Each row is a point. The points of each table are mixes of a few directions, plus a little noise. How many directions does each table use, and how many do they share? Where both have some left over, give the other angles between the two spaces (their principal angles), to ten degrees, smallest first.
In the rows, zero is written as 128.

First (4 x 3)
[[132 139 132]
 [117  99 117]
 [152 194 153]
 [111  81 110]]
Second (7 x 3)
[[119 138 131]
 [182  68 112]
 [116 141 132]
 [123 134 130]
 [101 158 136]
 [170  82 116]
 [ 86 174 140]]
Directions: first 1, second 1, shared 0; angles 60

First (7 x 6)
[[126  81  94 139 108 149]
 [136 138 114 175 116 101]
 [139 112 133 193 131  98]
 [120 148 152  68 146 147]
 [133 119  87 173  98 115]
 [122 140 164  83 153 140]
 [119 158 153  64 144 145]]
Second (9 x 6)
[[173 123 130 128 118 131]
 [ 69 135 125 128 141 125]
 [ 68 135 126 128 141 124]
 [133 128 129 128 127 128]
 [226 116 132 129 106 134]
 [182 122 130 128 116 131]
 [ 61 136 126 128 143 124]
 [ 35 138 125 128 149 123]
 [207 120 131 128 110 133]]
Directions: first 3, second 1, shared 0; angles 80

First (8 x 8)
[[114 130 133 122 147 129  84 108]
 [157  98 128 113 112 145 102 122]
 [111 195 153 200 145 106 146 150]
 [ 78 162 122  86 159  93 150 152]
 [149 109 126 189 106 158 134  90]
 [174 107 135 129  99 142 124 145]
 [101 111 112 123 141 139 118  82]
 [140 114 119  61 114 113 166 178]]
Second (10 x 8)
[[120 154 109 124 105 127 117 126]
 [125 140 118 126 117 128 123 127]
 [138  95 152 132 158 128 141 130]
 [116 175  93 122  86 128 109 125]
 [133 110 142 130 144 127 136 129]
 [150  51 184 138 198 128 160 133]
 [149  56 182 138 194 128 158 133]
 [109 193  81 119  70 128 101 124]
 [109 196  78 118  66 127  99 124]
 [133 110 141 131 144 128 135 130]]
Directions: first 4, second 1, shared 0; angles 80

First (9 x 11)
[[120 121  88 121 104 135 193 113 123 152 131]
 [142 104 143 120 108 145 119 100 129 134 164]
 [ 72 110 110 170 160 131 110  94 108 107 151]
 [105 101 135 112 170 153 131 121  95 157 192]
 [177 146 151  76 119 136 130 169 145 162 108]
 [164 175 124 165  86  96 153 156 110 104  73]
 [116 115 121 100 147 160 103 116 146 160 122]
 [142 132 156 129 127 126  72 128 152 108 111]
 [112 152 122 156 132  72 139 158 144  66  99]]
Second (11 x 11)
[[ 96 106 124 128 155 132 130 117 121 125 166]
 [114 118 127 128 140 129 128 123 126 126 145]
 [115 119 126 128 139 128 129 123 125 127 143]
 [ 90 101 123 125 162 132 131 115 120 126 174]
 [ 95 104 124 128 157 131 130 116 121 124 169]
 [125 127 127 128 131 129 129 127 128 128 132]
 [124 125 128 128 131 129 129 126 127 127 132]
 [ 89 101 124 127 162 130 131 115 119 124 175]
 [212 189 138 131  52 120 122 159 147 134  26]
 [229 199 140 131  38 118 122 165 151 136   7]
 [115 118 127 127 140 130 128 123 125 128 142]]
Directions: first 6, second 1, shared 1

First (8 x 14)
[[125 104 158 124 132 113 126 109 125 128 133 115 152 114]
 [123  89 177 120 136 102 122  96 122 125 136 105 171 102]
 [114 170  99 124 123 168 144 124 116 131 135 127 127 149]
 [172 114  63 161 139  78  94 244 190 117  79 212  18 111]
 [123 134 115 127 143 122 125 149 141 122 117 143 136 105]
 [135  98 154 128 131 107 119 118 127 130 129 120 134 117]
 [124 134 147 121 103 154 141  79 100 143 151  94 133 167]
 [103 180 109 116 117 180 154  99 104 135 146 111 149 154]]
Second (11 x 14)
[[109 134 107  79 169 145 101 122  97 126 104 117 180  95]
 [122  91 130 107 138  87 141 123 127 146 123 117 100 147]
 [142 143 118 130 129 168  92 124 115 112 119 132 157 102]
 [ 97 122 135 121 135  71 169 159 155 152 135 129  89 163]
 [121 111 169 111 115 133 135  74  97 143 149  84 154 151]
 [110 162 166 128  99 135 102 152 116 158 150 108 118 181]
 [178  64  90 139 135  94 126 137 148 115  99 158  58 115]
 [158 182 152 195  72 194 106 133 140 104 154 144 135 130]
 [101 131  97  83 170 103 112 170 122 144  98 138 127 120]
 [ 99 150  91 142 162 121 193 130 165  93 124 157 166  72]
 [166 117 155 168  86 158 131  85 128 111 148 122 121 133]]
Directions: first 3, second 5, shared 2; angles 60

First (11 x 18)
[[ 98 147  99 136 132 128  87 138 132 146 146 107 133 144 145 127  95 118]
 [125 141 144 135 129 118 131 110 127 128 122 140 126 112 108  95 113 129]
 [151 149 161 117 163 172 160  84 119  88 124 142 143  98 111  90 200 166]
 [114 127  80 122 101  77 111 155  86 198 170 109  80 150 168 161  96 154]
 [152 111  34 100  92 138 108 100  74 137 191 106  18 140 181 136 137 181]
 [136 126 155 134 111  82 154 124 114 153 118 150 110 110 104 112 109 134]
 [129  94 164 142 125 147 131 155 193  79  70 142 183 136  95 148 108  52]
 [149 105 144 118 115 102 163 146 111 146 120 137 118 129 130 160 151 142]
 [143 110 141 121 129 139 148 134 135 110 113 133 139 128 125 146 154 124]
 [111 135 132 133 143 131 119 155 137 141 125 114 162 144 140 153 131 118]
 [ 99 164 155 151 168 175  97 108 180  83 104 127 197 119  98  81 116  89]]
Second (11 x 18)
[[136 113 127 128 133 126 111 131 125 130 125 137 130 139 124 115 133 129]
 [120 122 159 173 181 111 141 142 151 123 166 124 100 161 115 142 134 172]
 [142  55 138 192 164 116  53 100 157  90 104 142  79 156 116 138 110 132]
 [115 162 148 131 156 119 179 156 132 144 176 118 132 143 123 134 146 167]
 [154  99 116  90 137 120 102 162 102 168 132 159 168 167 122  63 161 131]
 [101 181 125 121  90 144 174 106 133 111 119  98 121  72 144 178 102 111]
 [128 155 107  84  87 142 145 129 106 141 113 124 157 100 138 119 126 102]
 [132  96 154 174 186 107 113 142 150 122 155 137 101 174 110 126 138 167]
 [143 144  70  34  27 161 110 109  77 147  60 135 190  70 153  94 119  46]
 [123 118 130 151 124 131 113 105 140 103 112 122 106 114 128 150 111 119]
 [113 161 135 128 124 131 165 128 134 126 142 114 125 111 133 152 123 135]]
Directions: first 5, second 3, shared 0; angles 40, 90, 90

First (11 x 24)
[[134 101 102 106 137 143 130 115 158 129 124 111 131 127 136 110 133 136
  128 125 108 123 138 129]
 [104 117 117 130 136 137 135 125 140 145  97 108 128 163 121  96 113 129
  135  89 141 142 119 129]
 [137 151 150 141 120 114 122 137 103 120 145 146 127 113 128 153 132 121
  125 146 133 124 126 127]
 [142 150 150 139 119 113 121 138 103 116 152 150 126 106 129 159 135 122
  124 154 130 122 128 128]
 [107 139 140 145 130 125 131 135 115 142 106 125 125 154 116 116 112 124
  135 100 154 142 112 127]
 [ 85 178 177 187 121 103 135 155  70 154  90 140 119 177  99 128  90 112
  140  77 197 160  87 127]
 [ 97 105 105 125 141 145 139 120 153 152  83  98 128 174 119  80 108 133
  137  76 140 144 117 128]
 [174  89  90  77 130 145 119 107 172  98 172 125 137  73 156 141 166 141
  115 186  65  96 166 129]
 [174 134 134 111 116 121 115 126 121  95 187 155 132  65 146 176 159 127
  115 197  91 100 153 128]
 [144 183 183 161 107  94 117 151  67 109 167 174 123  94 124 188 132 112
  121 169 145 123 121 127]
 [113  62  62  83 152 169 140  99 203 146  88  74 133 162 135  60 125 147
  133  86 102 130 140 129]]
Second (9 x 24)
[[138 111 123 121 143 141 108 143 113  85 107 123 111 150 131 145 113 129
  116 136 135 123 121 116]
 [159  77 116 102 176 160  71 170  87   7  72 113  80 191 141 176  86 126
   94 147 151 114 109  93]
 [104 166 138 146  91 103 172  94 162 223 171 141 164  80 118  91 159 128
  156 113 112 140 143 154]
 [130 126 128 126 129 129 126 130 126 123 126 129 126 130 129 130 127 128
  126 129 130 127 129 125]
 [114 150 133 138 106 113 155 111 148 181 153 135 149 100 121 107 145 128
  144 119 118 134 136 144]
 [154  87 118 107 166 156  81 161  93  30  84 115  89 178 138 168  95 127
  100 145 146 117 114  99]
 [101 170 138 150  90 100 174  93 163 227 174 142 167  77 118  88 163 128
  156 111 109 139 144 157]
 [124 135 130 132 121 123 138 121 137 146 137 130 136 119 127 120 133 128
  133 125 125 130 131 134]
 [128 130 128 129 128 128 128 128 130 129 129 128 129 127 126 128 128 128
  128 128 128 128 128 128]]
Directions: first 2, second 1, shared 0; angles 90

First (10 x 32)
[[186 108  44 129 107 130   7 163 150 145 134  92 129 170 125 150 172 108
  113 104  84 127  51 117 175 150  97 120 104 137 162  60]
 [ 80 122 167 128 139 151 193 128 128 150 123 155  73  99 138 116 129  94
  141 170 176 107 204 144  83 124 126 128 135 147  90 148]
 [ 99 115 140 129 132 151 154 138 135 155 125 144  75 113 138 123 143  88
  136 162 163 109 180 141  97 133 116 126 128 151 101 127]
 [123 120 125 128 128 138 125 136 133 141 127 130 105 127 131 129 140 108
  129 140 139 119 141 133 120 133 120 127 124 139 121 120]
 [131 143 142 126 130 111 142 111 119 104 130 126 165 126 123 126 104 161
  126 111 116 143 112 123 137 119 144 133 136 110 138 147]
 [174 118  70 130 113 123  41 149 140 132 132 101 145 158 125 142 153 125
  116 103  90 133  64 118 166 143 111 124 112 127 157  85]
 [ 83 137 183 127 142 135 210 109 117 126 125 155 110  97 132 113 107 126
  140 155 166 124 192 139  90 116 143 131 142 130  99 169]
 [156 151 129 126 127  92 116 105 114  85 132 112 206 140 115 132  95 191
  119  82  87 158  70 113 163 118 152 134 136  93 160 145]
 [150 121  97 129 120 127  82 140 137 135 130 114 130 145 127 137 144 122
  122 118 112 128  97 123 145 136 116 125 120 130 141 103]
 [ 92 146 186 127 141 120 208 100 111 107 125 149 140 101 127 114  91 152
  137 137 150 134 170 133 102 110 154 134 146 116 112 178]]
Second (11 x 32)
[[144 105  79 136 121 146  30 164 155 146 134 119 105 145 144 159 160 105
  128 116 111 119  87 110 164 131  92 126 106 132 157  79]
 [190 104  77 144  65 111  54 148 117 175 114 101 107 160 100  96 151  40
  136 166 120 130 112  97 111 148 100 138  96 206  84  62]
 [123 136 124 116 150 136 160 124 131 122 132 126 129 130 130 129 142 150
  111 119 129 119 133 159 126 146 141 115 141 106 137 140]
 [121 109 130 154 105 128  47 146 140 134 128 139 123 123 143 154 108 108
  156 125 122 138 104  70 152  89  94 150 105 145 138 107]
 [122 130 168 148  92 102 136 111 105 128 117 140 142 114 114 105  82 105
  159 153 139 149 146  82 106  97 127 155 118 163  91 142]
 [ 92 133 164 132 147 135 131 124 135 106 134 150 137 106 147 156 100 162
  140 110 131 135 129 113 145  96 129 135 134  98 151 156]
 [101 147 147 108 174 139 201 113 131 103 136 134 137 117 136 134 131 183
  107 106 133 119 146 174 127 139 158 111 156  77 150 167]
 [101 145 127 100 190 154 187 124 145 103 141 130 130 123 145 150 152 192
   95  95 127 110 133 190 143 149 152 100 159  59 170 159]
 [117 125 115 124 151 146 107 142 148 121 137 130 123 127 146 157 143 149
  120 107 120 119 112 139 153 130 121 120 132  99 160 125]
 [149 128 154 145  79  93 143 109  96 142 113 129 139 125  99  84  95  82
  152 166 139 148 151  93  88 117 132 151 115 187  70 128]
 [146 146 126 106 134 120 212 107 106 131 121 112 133 138 100  85 145 129
  104 144 137 122 156 180  91 169 163 112 147 132  98 144]]
Directions: first 2, second 3, shared 1; angles 70
